Every row gives one point. Examples show where two turns around zero, p and q, send a point. Where does a point land after both, in the order given? Backwards means that the second turn is done in reverse. Each puzzle has new turns, and all numbers are rounded.

Turn p:
[17  5 31] -> [ 3 36 -2]
[-24  19  17] -> [ -8   4 -34]
[ 33 -11  13] -> [ 8 27 25]
[-35  21 -48] -> [ 10 -58 -23]
[  9 -33 -13] -> [-12  -9  33]
Turn q:
[  6  25 -33] -> [37 16 -9]
[-47  -4 -14] -> [-15  15 -44]
[ 23 -30  10] -> [ -6 -36  15]
[18 10 37] -> [-16   5  39]
Where do these land?
q, then p: [ 15  21 -47] -> [42 14 30]
q, then p: [-18  18 -35] -> [ 40 -14   9]
p, then q backwards: [27 -7 41] -> [-16  45  13]
p, then q: [-14 -29  13] -> [-23  19 -18]
q, then p: [-11  -3  27] -> [-17  -6 -23]

Turn p:
[  5 -10   9 -18] -> [-12 -10 -10  13]
[19 13 18 42] -> [ 28 -23   5 -36]
[-22 -15  -1 -14] -> [-18   4  14  19]
[-11  39  -8  29] -> [ 10  22  12 -43]
[ -9 -24 -23 -17] -> [-1 15  4 35]
[ 18  -3   5 -22] -> [ -8  -7 -25  10]
Turn q:
[ -2 -11 -18   3] -> [-9 -9 15  9]
[-18  24   9 -21] -> [-14  27 -21  -3]
[-22 -48   9  -7] -> [-30 -36   3 -26]
[  4   7   6 -19] -> [ -3   3 -20   6]
[ 24  17 -13  48] -> [43 10 36  9]
[14 10  6 -4] -> [ 13   3 -11   6]
Where do these land?
q, then p backwards: [  3 -24 -34  -3] -> [-18 -31  20  -8]
q, then p backwards: [-13 -18  19  20] -> [-4 18 18 24]
p, then q: [-15  20   9 -23] -> [-27  22   2  -6]
q, then p backwards: [15 33 12 11] -> [ 13   5 -35  12]
q, then p: [-12 -24 -24  -3] -> [-12 -15  30   5]
q, then p: [41 -4 22 11] -> [ 31 -12 -29  20]
q, then p: [-18  19  -3 -12] -> [ -8  20   6 -18]

Turn p:
[-18  18  -4 -28 -40  -8] -> [ 49  -7  -1  18 -17  -9]
[-23  24  31  24  22  30] -> [-10  56   0  15  17  17]
[-16  14  13   5   7  -1] -> [ 4 25  5  3  0 -4]
[-21   0  15 -42  -8   8] -> [21 -3 27 37 -3 -4]
[10 19 17 15  1 37] -> [ 2 21 -8  5 21 37]
[ 34 -10 -34   3  24 -26] -> [-26 -28   6 -42 -20   0]
[ 17 -24 -30  36  23  -4] -> [-46 -11 -25 -26  -6   0]
[ 37 -26  -5  24  12 -32] -> [-26 -24  -5 -45  16 -17]
[-19 -13  -2 -39 -42  -4] -> [ 36 -29   2  35  -8 -19]
Turn q:
[-37  11  11  -4  -3  21] -> [-34  18   6 -16  14 -10]
[ 14  31  -4 -19  20 -45] -> [-11 -19 -36  43 -11  16]
[ -4  10  31 -23 -16  -3] -> [ -8   7  -5  19  35 -11]
[-30 -35  19  -6  -3  -2] -> [  2   2 -14 -36  33   0]
[ -4   1   3  24 -21   9] -> [-3 -6 31 -8  7  3]
[ 22 -20 -47  23 -24  38] -> [ 29  -8  44 -23 -38 -29]
[ 39   2 -13   5  48 -18] -> [ 26   7 -25  21 -40  31]
Where do these land?
q, then p: [ -5  28  34 -28 -30 -40] -> [-63  24 -15  -7  -9 -17]
p, then q backwards: [-9 -4  5 10 43 14] -> [-23  33  13   9   9  19]
p, then q: [ -1 -19  15  41   2  25] -> [-31   7 -13 -18 -37   7]
p, then q: [ 28  40 -44 -30  27  21] -> [  7  30  41  -6  36 -50]
q, then p: [-19  23  -9 -13   2 -28] -> [-18   0 -24  19 -17 -19]
p, then q: [  3 -39  26 -22 -20  19] -> [ 21  11  -4 -28 -10  45]
q, then p: [  7 -26   4  24   9  15] -> [17 -9 21  1 12 26]
q, then p backwards: [-15  17 -23 -13 -29 -10] -> [ -1 -41 -10  -8   5 -16]
p, then q: [ 11 -19  -7  30  -4 -16] -> [ -6 -15 -32 -12 -11 -13]
